Each point is reached from the start by the listed moves, each made 0, 1 or 2 times, or once backwards (-1), plus a little noise. Is the number of moves made odd or even? Then give how often each move was made.
In the rows, zero is written as 128.

Moves:
(1): [121 168 143 154]
(2): [ 85 117 134 129]
Start: [145 136 141 132]
Points:
[139 174 155 159] -> odd (1, 0)
[ 89 204 175 186] -> odd (2, 1)
[151  96 127 107] -> odd (-1, 0)
[108  86 133 108] -> even (-1, 1)

Moves:
(1): [161 137 142 132 142 119 137 117 116 130 123]
(2): [134 144 130 123 129 115 139 117 100 145 138]
(3): [112 119 119 119 150 150 133 137 130 131 133]
(4): [122 122 129 134 125 130 158 149 112 117 114]
(5): [131 101 127  90 136 130 138 104 115 146 124]
(6): [116 155 106 132 148 129 115 146 147 116 106]
(7): [132 113 124 126 119 111 143 138 127 126 156]
(8): [133 145 138 110 132 141 136 131 125 131 117]
(9): [129 116 150 135 132  93 125 121 137 139 155]
(10): [127 137 115 126 122 135 125 133 136 149 116]
(11): [124 122 123 122 136 132  92 142 134 133 130]
Start: [129 136 121 133 139 134 137 122 127 125 136]
Points:
[140  52 101  34 183 227 178  83 103 173 105] -> odd (1, -1, 2, 0, 2, -1, 0, 0, -1, 1, 0)
[162 127  71  74 236 144  78 114 115 115  76] -> odd (2, 0, 0, 0, 2, 2, 0, -1, -1, -1, 2)
[119  33 132  71 222  95 159 128  76 215 170] -> even (1, 1, 2, 2, 2, 0, 0, -1, 2, 1, 2)
[201 221 173 154 170 103 241 113  43  86  50] -> odd (2, 1, -1, 2, 0, 1, -1, 1, 0, -1, -1)

Moves:
(1): [126 129 140 136 130 127 129 135 123 130 143 125 129 126 134 129 128 113
 126 129 135 131 121 128 138 131]
(2): [127 138 122 139 128 129 130 131 129 119 128 121 136 134 126 121 124 125
 117 115 133 127 126 122 136 128]
(3): [131 142 147 136 131 125 121 123 127 123 129 135 130 125 118 130 126 131
 131 133 128 133 130 131 124 130]
(4): [127 134 134 130 138 123 130 128 128 129 127 125 127 122 116 120 136 129
 140 131 137 137 121 119 130 130]
(5): [122 128 130 127 134 125 131 129 127 128 133 129 131 137 123 128 129 128
 130 129 134 126 135 126 124 126]
(6): [117 128 118 139 127 124 138 126 126 130 131 127 125 118 124 131 124 126
 123 130 132 131 124 127 126 122]
(7): [125 131 138 120 134 131 130 131 132 125 126 126 135 126 137 141 129 127
 136 129 120 135 126 132 124 132]
(8): [126 116 130 125 129 130 123 140 112 131 124 127 139 127 138 133 130 125
 122 140 126 118 121 126 123 132]
(9): [132 122 133 114 124 138 127 127 129 125 113 138 128 130 147 119 129 125
 128 132 133 137 126 130 136 129]
(10): [133 131 130 129 133 132 127 128 131 130 132 125 134 127 123 132 118 122
 130 140 132 127 123 131 126 136]
(11): [123 133 125 125 129 128 124 125 127 135 133 131 131 123 127 133 135 132
 133 130 132 125 130 132 134 131]
(12): [134 135 131 120 133 126 127 127 128 131 138 133 127 130 133 126 125 132
 128 127 124 130 123 133 125 128]
(13): [124 129 123 134 134 130 129 129 131 127 131 121 129 118 135 127 123 128
 134 129 124 114 137 126 126 123]
(14): [130 140 145 137 135 122 130 125 138 152 118 124 128 133 128 124 129 118
 125 129 131 137 125 124 125 122]
(15): [128 130 130 131 131 116 134 128 124 132 123 135 123 133 141 129 116 122
 135 123 128 120 122 130 128 138]
(16): [130 133 131 135 129 131 126 139 129 130 134 125 123 130 133 138 127 132
 136 134 135 128 131 125 132 127]
(17): [131 127 122 137 125 127 138 134 123 129 126 133 136 124 135 127 125 120
 128 127 123 133 133 130 133 126]
(18): [120 121 129 138 136 127 132 123 132 137 134 130 127 127 124 135 119 126
 127 127 121 128 128 119 138 124]
(19): [126 130 131 129 133 143 134 131 125 129 136 125 131 123 124 128 129 138
 131 125 130 128 138 125 119 137]
(20): [124 131 124 131 126 117 128 120 129 130 128 120 124 134 132 129 128 134
 128 135 122 129 133 119 133 129]
(21): [134 123 144 127 133 125 127 125 133 125 133 128 134 120 127 129 136 137
 131 131 132 125 132 137 123 134]
(22): [134 122 137 127 129 123 114 112 122 138 129 117 130 133 136 139 113 136
 126 127 131 126 131 120 122 118]
(23): [117 127 132 134 120 130 130 134 129 129 135 126 134 124 126 125 118 133
 134 130 122 120 131 132 126 125]
(24): [128 127 129 122 140 127 128 123 119 131 123 122 122 131 128 134 124 133
 125 124 128 128 130 132 131 121]
Start: [121 144 135 133 123 136 129 134 121 121 123 128 132 131 124 141 137 127
 130 123 125 127 127 141 111 134]
Points:
[111 164 236 200 195 128 143 115 111 164 105 106 209 162 140 188  86  98
 100 130 112 136 146 100  78 161] -> odd (0, 2, 2, -1, 2, 0, 2, 2, 0, 1, -1, -1, 0, 2, 1, -1, 1, 2, 2, 1, 1, 1, -1, 0)
[ 99 193 185 212 155  91 134 151 141 161 156 134 166 159 144 196  89 111
 155 105 119  93 138 145 152 142] -> odd (0, 2, 1, -1, 1, -1, 1, 0, -1, 0, 2, 0, 0, 1, 2, 2, 1, 2, -1, 0, 1, 0, 1, 0)
[ 78 123 105 174 146 137 134 113  86 132 115  87 159 142 118 139  97 155
  95 111 133  68 149  83  90 141] -> even (-1, 2, 0, 0, 1, 1, -1, 2, 0, 0, 0, -1, 1, 0, 1, -1, -1, 1, 2, 1, 0, 1, 0, 0)
[159 174 213 111 171 115  94 146  88 140 165 131 185 128 134 151 192 176
 177 176 170 126 142 134  78 179] -> even (0, 0, 1, 2, 2, -1, 0, 2, 0, 0, 2, 2, 0, 0, 0, 1, 1, -1, 1, 1, 2, 1, -1, -1)
[ 92 109 188  99 167 116 101 101  76 147 185  81 157 132 249 181  72 187
 145 104  97  40 152 156 132 149] -> odd (2, 1, -1, -1, 0, -1, 1, 1, 1, -1, 2, 2, 2, -1, 2, -1, -1, 1, 1, 2, 2, 2, 2, 2)
[104 132 214 168 179  78 131 121  73 162 198 123 165 127 165 167  63 164
 204 160 100  93 159 110 106 149] -> odd (1, -1, 1, 2, 2, -1, 0, 1, 0, 0, 0, 2, 1, -1, 2, 0, 2, 2, 1, 2, 1, 2, 2, 0)
[138 194 208 179 168 128 138 129 121 147  97 172 113 103 138 124 144 128
 163 118 192 162 108 122 143 155] -> even (0, 1, 2, 2, -1, 1, -1, 0, 2, -1, 1, 0, 0, 1, 2, 2, 0, 1, 1, -1, 1, 0, -1, 0)
[120 217 225 188 201 117 127 132  75 176 138  84 176 155 177 189  68  78
 103 116 113 118 106 120  83 171] -> odd (2, 2, 2, -1, 0, 0, 2, 2, -1, 1, 0, 1, 1, 2, 2, -1, 0, 0, 2, 1, -1, 1, -1, 1)
[ 46 188 168 169 173 151 148 149 116 176 166 122 177  98 108 173 105 153
 185 211  92  89 169 133  68 157] -> odd (-1, -1, 2, 0, 2, 1, 1, 2, 0, 2, 2, 1, 2, 1, 0, 0, 0, 1, 2, 2, -1, -1, 2, 0)
[116 170 145 115 114 145 129 142 135 101 112 127 151 108 189 121 177 125
 145 142 137 137 129 160 155 168] -> even (1, 1, 0, 0, -1, 0, 1, 0, 2, 0, 2, 0, 1, 0, 0, 0, 0, -1, 0, 2, 1, -1, 0, 0)
[ 88 115  97 104 136 121 132 101  85 136 106 161 176 150 232 185  70 125
 120 106  82 107 136 135 139  96] -> even (-1, 1, 0, -1, 2, 1, 2, 1, 2, -1, 2, 2, 1, -1, 1, -1, 2, 2, -1, 0, -1, 2, 0, 0)
[ 86 142 186 125 135  82 113 133 120 123 101 129 153 143 174 145 103 144
 171 148  54  86 107 122  88 153] -> odd (-1, 0, 1, 1, 0, -1, 2, 2, 0, -1, -1, 1, 1, 0, 2, -1, -1, 1, -1, 2, 0, 0, 2, -1)

Moves:
(1): [128 135 126 127 134 117 139 135 123 120 121 131 116 125 127 128 126 128
 122 128 112 125 128 137 139 136]
(2): [137 136 111 142 130 123 131 119 136 116 143 115 131 138 123 127 144 133
 123 130 140 122 137 137 121 121]
(3): [125 122 141 117 128 131 134 121 131 137 125 139 126 133 120 124 121 127
 139 127 128 113 138 135 136 129]
(4): [128 123 130 136 121 143 131 121 126 137 117 142 113 124 127 122 128 117
 126 141 134 128 134 121 125 123]
(5): [140 125 129 138 121 130 124 126 107 127 130 129 120 147 128 128 118 140
 147 131 132 133 129 126 136 116]
(6): [124 139 131 143 120 128 123 126 121 125 118 113 138 117 132 141 132 144
 115 124 117 128 118 142 135 124]
(7): [110 137 133 135 134 128 124 126 131 123 132 135 125 123 126 138 125 120
 130 124 123 123 139 135 120 129]
(8): [133 134 130 132 147 131 129 124 127 127 123 111 129 122 123 119 134 126
 131 137 134 124 126 138 137 135]
(9): [129 130 121 131 124 123 128 123 127 127 121 130 125 128 121 122 136 126
 133 125 133 128 114 137 128 135]
(10): [143 127 121 122 129 127 138 130 126 138 133 129 123 141 116 144 106 121
 124 119 141 125 138 123 122 127]
(11): [127 130 140 133 121 125 119 136 128 134 121 128 126 141 132 132 133 120
 140 135 129 119 129 128 125 135]
(12): [127 131 128 137 119 126 131 111 124 125 134 127 129 130 130 122 137 129
 127 125 118 132 121 128 120 140]
(13): [132 104 132 129 128 126 122 136 132 121 126 125 119 138 118 133 132 130
 128 134 122 127 130 124 129 126]
(14): [138 142 126 136 106 127 118 123 116 112 130 143 129 114 128 130 140 133
 130 134 125 120 119 128 124 129]
(15): [139 125 133 113 132 134 130 119 141 127 143 119 117 121 150 134 116 116
 134 105 129 132 127 135 136 123]
(16): [139 138 124 133 127 127 130 128 118 119 128 130 133 131 119 131 136 118
 120 140 143 139 128 130 146 137]
(17): [127 124 127 120 131 137 111 121 130 136 129 134 128 139 130 131 127 119
 134 132 121 137 129 125 125 124]
(18): [113 129 122 114 132 137 116 130 121 139 135 121 132 133 126 125 112 120
 126 113 125 132 133 121 133 112]
(19): [123 123 133 125 135 120 125 121 133 126 119 129 130 126 125 120 124 131
 122 131 130 127 118 130 116 134]
(20): [121 132 129 147 119 122 127 130 136 125 116 122 128 132 121 133 122 135
 132 129 125 116 110 116 122 128]
(21): [112 147 134 114 131 131 114 141 123 131 139 136 121 130 130 146 128 124
 120 123 134 129 121 125 141 116]
(22): [130 134 138 129 122 130 133 134 132 128 134 123 125 126 125 117 131 137
 127 120 127 133 128 126 129 116]
(23): [139 130 138 110 137 110 131 128 135 130 118 122 123 127 133 145 124 126
 135 114 125 136 129 122 125 122]
(24): [127 131 138 125 128 132 126 125 133 116 122 127 119 123 135 127 135 137
 129 123 127 130 129 129 123 145]
Start: [120 132 124 125 127 138 139 128 133 128 145 133 119 132 130 120 135 137
 125 127 135 162 148 130 117 136]
Points:
[ 55 133 126 142 101 100 124  87 124 115 137 146 141 156  53 134  78 123
 112  70 142 157  91 116  94 167] -> odd (-1, -1, 1, -1, 0, 0, 2, -1, 2, 1, -1, 2, 1, 0, 0, 2, -1, 2, 2, 2, 0, 0, 0, 0)
[148 238 110 182  73  86 205  89  64  97 180 214  65 178  41 128 132 175
  97 131 180 127 147 165 125 113] -> even (2, 2, 2, 1, 2, 0, 1, -1, 1, 2, -1, 2, -1, 1, -1, 1, -1, -1, 2, 0, 2, 2, 0, -1)
[124 207 213   7 170 159 148 161 164 139 187 116 113  80 170 180 108  97
 128  50 189 169 164 147 227 126] -> odd (-1, -1, 2, -1, -1, 0, 0, 1, -1, 0, 0, -1, -1, 0, 2, 2, -1, 0, -1, 0, 2, 1, 1, 1)
[148 133 163 199 114 100 111 136 149  39 105  67 139 119 131 169 201 191
 103 150  85 202 120 145 128 163] -> even (0, 0, -1, -1, 0, 2, 1, 0, -1, -1, 0, 0, 2, 0, 0, 2, 1, -1, 0, 1, -1, 1, 1, 1)
[150 124 175  59 146 137  94  88 151 174 127 153  67 166 107 181  96  42
 189  80 172 145 189 152  81 128] -> odd (-1, 0, 1, 1, 0, 0, 2, 1, 2, 2, 2, 0, 1, 1, 1, 0, 1, 1, 1, -1, 0, 0, 2, 0)
[147 108 149 131  63 121 116 120  95 172  40 172  25 243  83  82  57 132
 187 120 115 187  99  40  50 150] -> odd (2, -1, -1, 2, 2, -1, -1, -1, 2, 2, 2, 1, 0, 0, -1, 0, 2, 2, 2, 2, -1, 2, 1, 2)
[115 123 158 144 142 162 160 123 123 140  73 126 106  98  98 140 151 156
  36 182 136 185 124 126 135 175] -> even (0, -1, 0, 2, -1, 2, -1, 1, -1, 1, -1, 1, 1, -1, -1, 1, 0, -1, 1, 0, 1, 0, 0, 1)
[109 121 189 145  80 173 181  80 151 158 103 208  40 164 119  57  94 123
 173 136 139 154 120 110 127 168] -> even (1, -1, 2, 2, 1, -1, 0, -1, 1, 0, 0, 1, -1, -1, 1, 1, 1, -1, 1, 2, 0, 2, -1, 1)

Moves:
(1): [131 133 124 134 109 125 121 127 135 129 135 127 138 127 136 119 119 115
 129 135 125 139 114 126 132]
(2): [123 158 122 119 123 171 100 147 136 137 135 136 127 120 121 142 128 122
 108 120 116 122 113 136 137]
(3): [136 137 130 118 139 134 117 136 129 123 123 121 127 121 128 131 129 125
 133 136 124 129 132 137 127]
(4): [125 129 134 133 125 123 127 132 117 129 126 131 133 121 131 132 120 131
 125 132 133 132 130 123 130]
(5): [125 118 127 129 134 120 133 120 122 137 122 118 131 124 134 130 132 113
 124 132 127 132 121 118 116]
(6): [123 119 124 128 127 120 128 126 129 138 139 121 137 129 126 129 131 125
 122 125 141 122 143 122 126]
(7): [131 112 131 123 116 140 117 132 138 137 130 143 124 121 129 130 127 144
 125 136 112 126 128 136 141]
(8): [133 128 125 126 130 120 130 129 126 135 132 134 134 124 131 135 134 139
 120 124 130 129 121 124 129]
(9): [127 139 136 131 125 132 123 129 129 121 124 128 133 146 139 135 127 133
 125 131 125 117 126 127 135]
(10): [125 120 128 126 134 124 131 118 133 127 118 122 128 125 127 129 124 139
 132 128 132 117 118 130 135]
(11): [129 131 138 134 123 131 129 130 127 124 121 121 126 124 120 129 119 138
 133 134 132 131 138 133 117]
(12): [124 123 115 140 118 143 114 123 130 113 141 128 126 117 131 121 128 150
 123 127 133 122 122 136 135]
(13): [125 143 125 132 124 130 114 130 130 130 128 136 128 128 127 132 124 126
 122 127 112 132 132 129 129]
(14): [124 130 121 125 124 131 116 123 128 131 127 129 136 139 117 130 121 132
 125 131 138 144 127 124 124]
(15): [127 131 130 135 126 137 123 139 129 133 125 127 127 129 140 122 121 134
 127 126 127 138 127 124 130]
(16): [120 104 130 125 126 133 134 123 130 124 138 113 138 128 127 120 103 143
 126 120 108 144 127 138 122]
(17): [137 131 135 125 134 122 148 112 118 130 126 129 130 129 136 125 119 126
 136 113 125 132 132 142 126]
(18): [123 134 129 143 143 131 139 118 133 135 143 126 130 144 129 121 125 127
 121 142 121 146 121 122 133]
(19): [132 133 117 129 116 133 133 127 124 125 112 132 132 123 121 132 130 127
 116 136 128 130 141 129 135]
(20): [139 110 117 126 137 119 122 132 136 118 114 125 130 130 134 124 120 135
 114 121 133 116 129 135 122]
(21): [134 132 130 120 126 130 122 127 134 131 135 127 117 132 138 129 122 127
 125 127 123 129 117 127 140]
(22): [129 142 114 126 123 139 127 136 121 141 122 136 119 124 134 128 124 133
 126 136 122 113 133 124 128]
(23): [114 125 135 101 133 123 138 120 125 119 132 136 125 128 130 108 140 131
 112 126 135 136 123 124 112]
(24): [150 118 131 127 123 145 138 124 137 126 118 118 133 122 133 123 107 117
 141 112 124 121 141 123 127]
Start: [127 127 103 137 134 127 122 141 133 135 132 139 136 124 134 110 108 121
 124 143 121 116 137 132 128]
Points:
[ 88 116 108 134 199  56 213  68 106 170 163  91 170 178 121 107  89 116
 104 172  90 191 179 125 137] -> even (-1, -1, 1, 0, 0, 2, -1, 0, 0, 1, -1, -1, 1, 0, 0, 2, 1, 2, 2, -1, 1, 0, 0, -1)
[109 165 102 167 149 136 196  54  98 180 206 116 155 155 213  82  80 148
  94 126 136 109 118  85 104] -> even (0, 0, -1, 0, 2, 2, -1, 2, 2, 0, 1, 2, 0, 0, 0, 0, 2, 2, -1, -1, 1, 2, 1, 1)
[178  48  77 182  79  70 143 104 135 170  72  81 233  92 175 131  42  99
 148 130 172 102 167  76 130] -> odd (2, -1, 0, 1, 2, 2, 0, 2, 1, 2, 0, 0, 0, 1, 1, 0, 0, -1, 1, 0, -1, 0, -1, 2)
[155 103  66 117  72 110  99  96 128  80  78 169 132 112 151 104  62 233
  92 144 208  48 144 119 161] -> even (0, -1, -1, 2, -1, 0, 0, 1, 1, 2, 1, 2, 0, 2, -1, -1, 0, -1, 1, 1, 2, 1, 1, 1)
[141 117  98  38  76 191  79 170 173 158 134  81 154 109 170  43   7  63
 104 143  68 161 182 108  67] -> odd (2, 0, 2, -1, 1, 2, 0, -1, 0, -1, 1, -1, 1, 1, 1, 2, -1, -1, 0, 0, 2, 2, 2, 2)
[151 211  82 170 146 162  22 223 151 135 176 124 137 121 206 136 104 142
  89 140 100 110  73 154 158] -> even (1, 1, 2, 0, 0, 0, -1, 2, 1, -1, 0, 1, 0, -1, 2, 0, 0, 0, -1, 1, 1, 0, -1, -1)
[139 234 109 142 104  83 155 141  97 136  76 180 105 166 195 106 119  65
  99 185  90 100 150  76 105] -> even (1, -1, -1, 0, 1, -1, -1, 0, 2, -1, 1, -1, 2, -1, 0, -1, 0, 0, 1, 0, 1, 2, 1, 0)
